Each row of a before or after table is a point. The points were changed in one or more steps. Then noise was added and the rows were shuffled. The steps act on how far a point lies along the listed directions, d1 being the first. Write out the steps. A step turns or swaps two directions, mirrors them in a line or flattens them onto one, adds a multiple of one to another, or multiplies one. Angles are multiples of 10 degrees, from the lower direction toward the higher: turns from -170 to 170, lines from 10 to 170 but not 90. Use the fewest steps. Two steps may share a direction if one is a turn and the other turns, adds or multiplies; they go together, in the order done. Otherwise the lowest direction goes first.
(in the rows, 128 means zero)

Directions:
(1): [167 103 111]
(2): [158 164 144]
(3): [132 105 172]
Before (10 x 3):
[[117  89 162]
 [139 180 136]
 [ 88 116 127]
 [145 145 160]
 [131 133 176]
 [117  96 157]
 [ 85 124 161]
 [ 99 158 128]
 [111 137 142]
 [144 132 163]]
After (10 x 3):
[[ 96 162 147]
 [ 95 103 120]
 [135 101 113]
 [110 168 151]
 [ 91 138 136]
 [ 60 151 146]
 [119 156 144]
 [130 105 116]
 [ 62 129 136]
 [ 81 193 165]]
Steps: turn d1 and d2 by 30 degrees; multiply d1 by 2; multiply d3 by 0

Directions:
(1): [141 112 128 176 135  81]
(2): [ 86 148  96 123 166 111]
(3): [169 117 128 114 181 136]
(4): [ 98  80 132 149 142 160]
(5): [110 146 190 130 147 122]
(6): [139 166 120 172 134 164]
Before (12 x 6):
[[110 127 110 132 133 145]
 [136  98 121 213 129  70]
 [133 148  98 135 113 130]
 [200 140 172 149  49 178]
 [144 139 109 132 144 134]
 [104 140 198 143 129 129]
 [114 122 108 124 133 137]
 [158 126 104 115 125 135]
 [149 169 103 176 131 168]
 [110 148 141 121 138 133]
 [112 157  99 159 119 162]
 [162 131 122 153 130 166]]
After (12 x 6):
[[111 141 143 111 135 128]
 [120 151 105  87 100  95]
 [124 151 109 118 126 128]
 [113 156 197 138 124 119]
 [116 114 104 112 110 113]
 [172 131 127  99 118 115]
 [185  91 182  93  42 135]
 [156 112 118 222 122  29]
 [147 105 106 116 127 139]
 [125 146 104 122 126 135]
 [140 120 113 111 141 113]
 [152 129 114  78 108  75]]
Steps: multiply d1 by 1.3; turn d4 and d6 by 130 degrees

Directions:
(1): [ 95 154 103 103 172  93 120 146]
(2): [173 124  81 104 109 128 125 164]
(3): [141 120 159  91 139 120 189 139]
(4): [103 126 116 148 145 183 148 169]
Before (8 x 8):
[[216  80 158 104  77 103 155  92]
 [124 131 133 169 120 138  72  92]
 [116 136 130 153 135 141 104 120]
 [113 123 124 155 140 137 128 142]
 [ 95 142 125 160 141 134  87  83]
 [105 117 127 142 122 133 104 105]
 [ 78 113 195 170 129 133 115  77]
 [139 106 103 143  93 180 110 145]]
After (8 x 8):
[[ 90 109 207 121 180 118 200 105]
 [123 124 114 108 129 102 106 111]
 [146 146  90  95 135  90  96 105]
 [129 125 109 148 131 120 110 134]
 [135 143 115 125 134 108  96 123]
 [ 86 123 145 152 124 136  84  88]
 [ 99 145  89  82 170  67 103 159]
 [137 145 125 111 142  75  93  98]]
Steps: turn d1 and d2 by 120 degrees; turn d3 and d4 by 60 degrees

Directions:
(1): [189 121 111 117 121  77 146 126 142]
(2): [121 152  66 137 171 126 104 137 147]
(3): [140 110 128  62 138 136  83 125 110]
(4): [117 124 162 136 183  94 125  85 124]
(5): [138  98 107 120 134 172 155  79 157]
(6): [155 158 147 151 104 139  78  99 156]
Before (9 x 9):
[[112 115 113  94 153 152  84  98 126]
 [108 136 127 129 113 120 132 156 106]
 [138 123 145 126  93 128 119 148 125]
 [108 114 132 120 157 164 104  93 159]
 [ 89 122 151 104 113 169 108 131 113]
 [125 122 144 126 117  93 144 133 107]
 [112 145 140 131 127 119 117 133 136]
 [131 117 117 130 123 125 150 140 127]
 [107 131 116 101 153 179  84 104 141]]
After (9 x 9):
[[118 142 125 134 110 142 132 131 147]
 [120 129 128 151 130 108 154 147 125]
 [112 109 145  93 173 149  75  93 142]
 [123  93 116   7 171 157  23  97 101]
 [111 133 119 135 104 131 146 157 117]
 [ 92 113 160  65 129 160  70 131  96]
 [136 123 151 121 100 124 110 148 117]
 [135 116 120 128  94 124 165 129 125]
 [115 120 134  36 180 162  25 103 112]]
Steps: multiply d3 by 3; swap d4 and d5

Directions:
(1): [169  74 112 115  92  98 134 121 123 129 113  80]
(2): [161 161  67 119 145 131 112 110 117 137  78 146]
(3): [138 124 125 170  93 191 115 141 136  86 105 119]
(4): [127 142 148 187 135  76 155 116 105 101  98 133]
Before (8 x 12):
[[132 113 118  94 136 128 105 140 131 153 133 124]
 [122 136 125 152 126 142 131 138 120 103 121 131]
 [127 109 157 126 113 145 112 132 143 118 168 109]
 [101 147 134  17 188  30 146  91 113 223 169 161]
 [141 104 127 153 121 112 147 135 141 115 128 116]
 [132 138 114 122 123 149 118 134 141 146 143 135]
 [117 139 146 129 137 142 141 147 145 142 164 145]
 [130 116 132 155 123 149 151 119 137 122 126 145]]
After (8 x 12):
[[123 142 138 119 137 149 136 148 148 146 160 147]
 [ 88 135 170  47 181   5 164  95 107 209 178 154]
 [153 110  94 126 125 133 129 131 145 128 121 120]
 [136 122 113 142 126 158 144 117 141 129 120 145]
 [121 131 148 151 118 129 135 134 136 131 151 129]
 [115 107 159 124 131 103 126 145 124 134 142 120]
 [134 114 136 106 115 159 102 131 147 128 160 114]
 [128 140 110 141 127 149 121 138 122 110 116 132]]
Steps: swap d2 and d4

Directions:
(1): [123 107 172 147 105 138 139 127  87 144 196 153 126 101]
(2): [130 165 107 140  94 139 101 164 177 145 165 102 100 102]
(3): [ 86 128 123 110 123 164  58 115 122  85 134 159 129 135]
(4): [147 121 150 164  97 102 118 110 138 113 118 146  66 179]
(5): [103 105 103 157 113 184 155 173  96 127 104 112 108 148]
(6): [166 118 158 143 170 178 130 149 173 132 120 172 129 123]
Before (10 x 14):
[[126 135 155 139 119 137  66 131 135 131 176 166 126 103]
 [ 91 142 116 119  78  61 115  90  84 124 146 123 118 131]
 [147 139 162  76 192 131 105  93 105 124 174 169 227  59]
 [141 111 138 142 123 135 132 166 117 162 164 146 117  87]
 [136 162 128 125  84  71 123 116 139 130 140  84 110 142]
 [144 164  77  97 139 114 120 144 186 117  42  98 126 138]
 [114 168 114  99 123  97  90 107 148 109 107 103 122 128]
 [123 119 126 145 122 168  79 131 161  84 112 153 136 170]
 [134 129 140 168 102 113 150 132 135 153 155 149  97 139]
 [143 129 163 137 116 103 117 103 142 141 165 157 121 136]]
After (10 x 14):
[[120 108 151 152 113 110 153 107  98 139 144 167 116 154]
 [127 145 151 103 165 158 104 127 145 122 136 148 160  90]
 [182 158  94 168 148 179 112 183 212 113  54 124  84 171]
 [ 88 125 110 142  87 168  96 155 122 114 169 116 158 118]
 [117 115 140 157 116 159  75 138 123 109 117 166  99 159]
 [154 120 184 107 157 125 130 104 125 124 149 166 168 120]
 [107 131 111  74 166 162 146 152 101 136 113 125 206  65]
 [158 147 167 122 141  96 104  97 176 136 157 183 129 101]
 [132  98 122 140 120 101 123 129 103 120  87 145  94 163]
 [141 110 160 161 125 155 132 133 132 139 141 163 112 156]]
Steps: swap d1 and d4; mirror d2 and d3 in the line at 70 degrees; turn d5 and d6 by -100 degrees

Directions:
(1): [157 114 151 159 169  99 142 189 108 121 142  70 134 148 144 137 147 105]
(2): [ 95 134 116  94 165 120 109 101 140 159 148  72 144 165 120  95  80 129]
(3): [153 109 112 121 123 150 120 182 163 176  90 155  90 163 131 100 107 107]
Before (10 x 18):
[[ 50 168  95  78 113 128 109   7 144 114 152 120 161  94  96 126 104 180]
 [109 125 118 105 134 133  97  84 141 134 125 105 123 120 123 112  84 131]
 [119 141 118 104 138 137 118 135 161 177 117 112 102 165 126  98 107 123]
 [123 119 131 130 143 142 123 145 141 140 120 116 119 155 134 114 103  95]
 [111 135  97  70 127 144  90 117 146 164 109 121 110 157 120  97  85 126]
 [ 93 151 125 129 150 102 116 103 108 138 135  92 151 137 117 118 123 138]
 [ 99 148 133 111 153 113 130  79 119 119 162  59 164 110 120 130 118 141]
 [156 111 120 133  97 157 139 168 144 117  88 178  98  99 117 136 155 103]
 [199 113 145 147  86 139 143 198 152 137  88 200  84 116 128 142 148  91]
 [117 153 132 103 163 127 121 112 135 154 144  89 130 144 116 116 104 147]]
After (10 x 18):
[[156 114 122 134  98 154 140 164 138 110  94 179 100  95 121 142 158 104]
 [113 133  97  72 123 147  89 125 150 167 104 129 104 155 121  99  88 119]
 [ 90 150 121 123 157 104 114 106 109 141 136  94 149 144 116 114 117 138]
 [120 117 131 134 141 145 124 155 142 146 121 122 116 157 134 114 105  97]
 [ 48 169  90  73 118 129 107  10 151 123 150 117 156 102  96 118  95 179]
 [101 148 128 106 157 116 127  79 128 128 156  56 158 119 121 122 109 139]
 [200 117 150 152  84 135 143 191 145 127  93 204  91 107 128 154 157  90]
 [110 124 119 103 139 136 100  84 139 139 120 104 120 121 121 111  84 133]
 [119 150 129 102 162 127 118 115 137 156 141  88 127 144 119 117  99 145]
 [123 138 119 105 134 141 119 146 162 178 111 121 101 165 125 100 109 120]]
Steps: turn d2 and d3 by 10 degrees

Directions:
(1): [188 139 111 117 185  82 135 124 131 130 115  97 107 130 152 151 130 123
 190 141]
(2): [124 191 116 125 105 106 118 144  88 178 143 163 141  88 159 164 108 132
 120 156]
(3): [ 99 146 127 120 156 156  97 122 130  97  83 121 141 162 136 171  53 103
 121 135]
(4): [145 141 126 184 144 144 114 117 114 167 149 104 100 176  78 165 149 124
  95 157]
Before (10 x 20):
[[ 84 107 143 130 103 145 113 140 122  98 122 142 137 130  97 128 117 123
  125 128]
 [134 144 112 108 160  85 139 139 120 131 113 114 127 101 170 124 111 116
  174 130]
 [176 110 115 104 164 118 146 116 142  95 105 117  91 103 156 103 143 134
  180 103]
 [ 85 142 133  90 138 137 124 136 129 110 110 143 132 125 149 119  85 145
  123 116]
 [173  75 132  92 173  83 162 120 168  71 108 100 138  90 168  73 162 120
  223  99]
 [ 96 112 124 134 151 158 122  99 140  89 117 103 125 166 116 135 120 107
  117 118]
 [ 78 144 131 122  72 131 130 117 111 128 132 171 146 120 131 117 116 123
   98 120]
 [133  81 153 194 131 174 128 103 146 127 129  91  99 209  46 122 178 121
   93 128]
 [100 163 130 149 124 140  97 137 111 127 114 138 144 123 147 173  96 101
   98 158]
 [121 156 116 136 126 102 125 140  98 165 150 141 120 148 112 139 153 124
   95 141]]
After (10 x 20):
[[ 88  92 133 145 124 169 132 100 143  96 135 112 124 163 102 110 155 117
  101 105]
 [119 141 121 118  79  95 149 126 110 146 153 163 135  95 139 101 163 135
  124 123]
 [131  76 138  72 191 120 135 117 183  20  55  99 161 120 183  97  86  93
  216  88]
 [140 112 120  98 172 147 125 112 151  65  68 117 106 124 159 116  89 116
  166  99]
 [ 79 134 142  87 109 136 138 145 131 120 130 157 133 104 147  94 114 157
  112 107]
 [ 92 153 120 102 142 117 121 144 121 110  91 130 146 106 172 132  71 110
  148 129]
 [135 166 109 141 139  91 122 135  93 175 153 131 117 149 114 155 151 118
  104 148]
 [167  67 151 209 154 161 138  95 154 136 136  67  78 229  29 122 205 122
  110 130]
 [104  96 146 132  91 129 134 143 123 115 146 144 129 116  96 103 158 132
  137 126]
 [ 89 156 137 158  87 141 111 146 102 148 143 158 147 102 138 151 133 115
   76 155]]
Steps: turn d1 and d3 by 70 degrees; multiply d2 by 1.3; multiply d4 by 1.3

Directions:
(1): [119 120 101 147 114 144 103  98 159 128 109 122  72 148  89 148 171 105
 134 113 121 104 180 160 127 128 147 148 129 197 116  69]
(2): [ 77 163 189  94 100 132 132 162 109 123 128 100 120 145 125 133 119 185
 134  95  92 116 134 118 125 150 191 143 159 152 169 125]
(3): [140  89 149 136  80  97 153 175 119  82 154 122  86 126 147 162 152 117
 101 164 127 127  82 140 101 149 111 141 100 111 152  69]
(4): [129 140 169 109 160 159 151 113 184  79 101 130 121 116 149 118 145 117
  68 124  97 207 150 147 113 127 110 163 149 124 123 139]
Before (14 x 32):
[[140 118 107 144 132  95 123 143  77 172 160 161 166 123 113 118  79 143
  173 144 158  59  78 110 136 127 121  76 114  80 133 163]
 [106 133 126 112 109 113  94 156  87 149 136 102 116 148 116 134 111 147
  151 115 132  77 131 114 135 142 168 128 120 135 133 113]
 [142 111  88 154 142 155  92  58 168 127  96 148  85 126  86 155 175  69
  112 129 134 125 175 168 127 125 114 157 110 196 102  74]
 [176 117  37 150 165 118  92  73 105 192 140 160 159 119 120 112 118  93
  145 127 174 114 141 125 145  94  93  98 101  96  91 176]
 [127 129  95 175 123 137 132  97 178  93 111 125  70 155 130 140 178 100
  107 135 140 125 159 154 111 131 111 141 125 186 119  75]
 [101 150 129 112 129 151 136 117 138 132  99 132 118 153 122 121 129 140
  137 106 112 145 140 143 149 118 169 134 158 158 121 138]
 [114 122 139 134 101 134 136 145 126 101 125 117  87 127 145 159 166 114
  111 135 107 136 133 129 126 147 137 157 119 142 152  89]
 [144 113  96 158 126  90 129 144 100 159 151 147 154 122 148 144 105 134
  171 132 146  91  68 118 135 128 123 110 113  72 139 138]
 [132  93  91 164  83 117 134 107 165 106 123 132  56 127 118 142 152  78
  102 163 146 112 117 169 132 133  89 144  92 135 106  77]
 [165 133  43 148 136  82 101 126  45 230 159 144 210 113 130 108  78 106
  209 140 186  41  93  86 183  74 106  41 111  70 108 190]
 [134 121 121 158 124 123 128 121 167 108 123 124  86 140 128 166 175  81
   96 132 132 148 136 139 123 150 115 164 124 133 132  90]
 [127 155 111 122 113 138  99 132  83 156 140 123 160 146 105 125 103 140
  175 127 150  60 120 109 152 126 154  85 106 142 125 144]
 [ 92 149 157 133  92 142 123 144 110 104 123  99  83 162  84 147 153 177
  163  97  96 101 152 150 112 136 188 158 158 196 150  82]
 [142  99 121 134 151 126 139 110 149  97 115 132 116 120 128 122 147  92
  117 162 142 132  98 129 109 125  89 140 120 117 112 111]]
After (14 x 32):
[[161  82  82 169 114  91 126 137  91 152 162 168 126 121 108 141 108 110
  163 166 167  54  77 131 126 126  95  87  92  91 122 115]
 [ 82 179 190 116 114 129 156 162 123  93 126 104 125 150 164 122 120 184
  109 111 106 137 115 110 113 154 160 133 161 141 169 139]
 [102 139 140 143  91 144 118 135 118 103 118 106  70 163  81 150 162 166
  160 102 100 100 157 156 107 133 178 157 153 201 143  73]
 [175 103  51 157 105  61 114 153  45 200 177 142 179 113 139 130  96  92
  193 169 188  40  67  98 164  88  94  50  91  63 123 143]
 [111 132 141 127 104 136 134 148 118 101 127 114  95 125 145 155 160 128
  112 130 101 135 133 124 129 149 140 152 124 143 153 101]
 [144 140 111 112 143 104 120 130  67 178 159 145 188 119 150 107  86 152
  143 126 151 123  93  91 139 115 124  95 114  60 135 203]
 [159  96  83 172 115  83 131 143 110 147 151 149 138 120 146 160 121 109
  163 142 153  90  68 129 129 130 108 109  98  74 131 107]
 [109 156 179 123 123 120 139 156 137 110 133 116 127 136 148 153 140 137
   99 107 113 155 112 107 129 160 144 160 143 106 163 134]
 [123 122 160 111 146 125 149 138 129  96 118 121 139 121 146 110 120 126
  119 149 130 137  79 103 107 136 113 135 142 100 133 146]
 [ 88 142 181 106  66 109 162 177 115 101 144 111 101 126 154 126 100 165
  101 147 116 121  72 121 125 158 135 137 122  86 161 140]
 [ 78 182 217  71 124 142 130 150  97 124 123 115 159 123 140 132  91 188
  115 102  87 143 108 104 125 155 182 150 156 132 178 165]
 [107 151 120 120 137 154 129 106 141 134  94 133 119 152 112 118 131 130
  140 101 115 143 147 142 155 113 165 136 159 160 115 142]
 [147 127  99 140 100 134  97 137  88 140 144 127 139 149 105 138 128 119
  167 146 156  56 110 123 146 129 138  89  90 140 121 114]
 [127 110 107 126 103 107  94 148  98 144 136 105  89 149 107 148 137 118
  142 129 141  70 132 129 128 146 150 131 102 144 123  79]]
Steps: swap d1 and d2; add -0.5 times d4 to d3
